Every row gives one point. Examples show where two turns around zero, p and q, send a point. Where does a point land after both, in the order given? Backwards means that the second turn is done in reverse. Each puzzle has new turns, and all numbers are rounded.

Turn p:
[-1.99,+0.13,+0.52] => [+1.49,-1.20,-0.76]
[+2.64,-1.30,-0.57] => [-1.24,+2.40,+1.31]
[+2.54,+0.05,+0.51] => [-1.61,+0.80,+1.86]
[-1.05,+0.88,-0.76] => [-0.09,-0.75,-1.37]
[-1.31,-0.12,-0.31] => [+0.87,-0.32,-0.98]
[-0.82,+0.36,+0.61] => [+0.57,-0.92,-0.05]
Turn q:
[-1.23,+1.19,+1.97] => [+0.59,-2.46,-0.65]
[-0.46,+0.66,+0.51] => [+0.19,-0.93,+0.07]
[+0.11,-1.85,+0.63] => [-0.36,+0.82,-1.74]
[-0.34,-0.29,-0.93] => [-0.85,+0.40,+0.42]
[+1.92,+0.29,-2.19] => [+0.43,+2.18,+1.91]
Where do these land?
p, then q: [-0.12,-2.22,+1.15] => [+2.50,+0.00,+0.06]
p, then q backwards: [+1.11,+1.28,+0.54] => [-1.45,+0.46,-0.92]
p, then q: [-0.68,+1.24,+0.54] => [-0.80,+0.88,-0.94]
p, then q: [-0.31,-0.30,-2.24] => [-0.80,+0.00,+2.14]

Turn p:
[-1.58,-1.45,+0.90,+1.65,-0.01,+1.81] => [-0.52,-0.81,+1.74,+1.24,+2.30,-0.79]
[+1.24,+0.49,+0.99,+0.39,-1.77,-1.52] => [+0.97,+0.88,-1.06,-1.63,-0.06,-1.69]
[-0.25,-0.46,-1.67,+0.25,-0.09,+1.47] => [+0.44,+0.80,+1.06,+1.50,+0.26,+1.01]
[+1.02,+1.96,-1.32,-0.33,-1.93,-0.10] => [+2.55,+1.16,-0.85,+0.26,-1.35,-0.19]
[+0.02,-1.84,+0.82,-0.80,+0.74,+1.50] => [-0.66,-0.62,+0.72,-0.41,+1.91,+1.53]
[-0.48,+1.79,+1.08,-1.19,+0.02,-1.81] => [+0.00,-1.30,-2.20,-0.67,-1.34,-0.73]
[-1.23,-0.77,+0.25,+1.61,+1.06,-1.34] => [-2.22,-0.07,+0.47,+0.46,-0.12,-1.52]
[-0.46,-1.24,-1.95,-1.07,+1.76,-0.06] => [-1.82,+0.69,+0.10,+1.01,-0.53,+2.17]
[+1.71,+1.52,+0.89,-0.52,+0.23,+0.06] => [+1.25,-0.74,+0.02,-1.74,-1.09,+0.23]
Turn q:
[-1.84,-0.69,+0.83,+1.87,+2.44,+0.07] => [-1.81,-0.11,+2.82,+0.13,-0.38,+1.61]
[+0.63,+1.82,-0.93,-0.17,-2.27,+1.10] => [+1.89,+0.81,-0.69,+1.02,-0.08,-2.28]
[-0.18,-0.74,-0.87,-0.49,-0.34,-1.68] => [+0.44,+0.04,-1.09,+0.27,+0.86,+1.52]
[-0.23,-0.10,+0.47,-1.40,-1.24,+0.27] => [+0.16,+0.88,-1.46,-0.27,-0.87,-0.34]
[-0.10,-2.04,+1.73,+1.97,+1.86,-1.38] => [-0.64,-1.21,+2.06,-1.84,-0.19,+2.62]
[+0.73,+1.54,-0.03,-0.90,+0.14,+0.12] => [-0.02,-0.98,-0.79,+0.80,-0.35,-1.18]
[+0.99,+0.21,-1.21,-0.89,-0.59,+1.50] => [-0.02,+0.58,-0.86,-0.10,+1.01,-1.94]
Where do these land?
q, then p: [+0.98,+1.10,+0.92,-0.16,-0.42,+0.56] => [-0.25,+1.33,-1.02,-0.66,+0.24,-0.40]
q, then p: [-0.01,-0.65,-0.28,-1.23,-1.56,+0.29] => [+0.74,+0.62,-0.36,+0.49,-1.69,+0.60]
q, then p: [-0.93,-1.31,+1.58,+3.05,+1.53,-0.30] => [+0.99,-2.67,-0.26,-1.19,+2.67,+0.23]
p, then q: [-0.51,+1.02,-1.22,-3.48,-0.34,+0.62] => [+0.34,+1.40,+0.96,-0.57,+2.42,-2.50]
q, then p: [-1.87,+1.15,-0.47,+1.80,+0.48,-1.49] => [+0.84,-0.78,+2.34,-0.68,+1.26,-1.38]
q, then p: [+0.90,-0.24,+0.33,+0.03,+0.45,-1.08] => [-0.37,+0.41,+0.32,-0.04,+0.88,+1.08]
q, then p: [+1.44,-1.07,-0.87,+0.01,-0.14,+1.39] => [-1.26,-0.63,-1.10,-0.52,-1.29,+0.89]
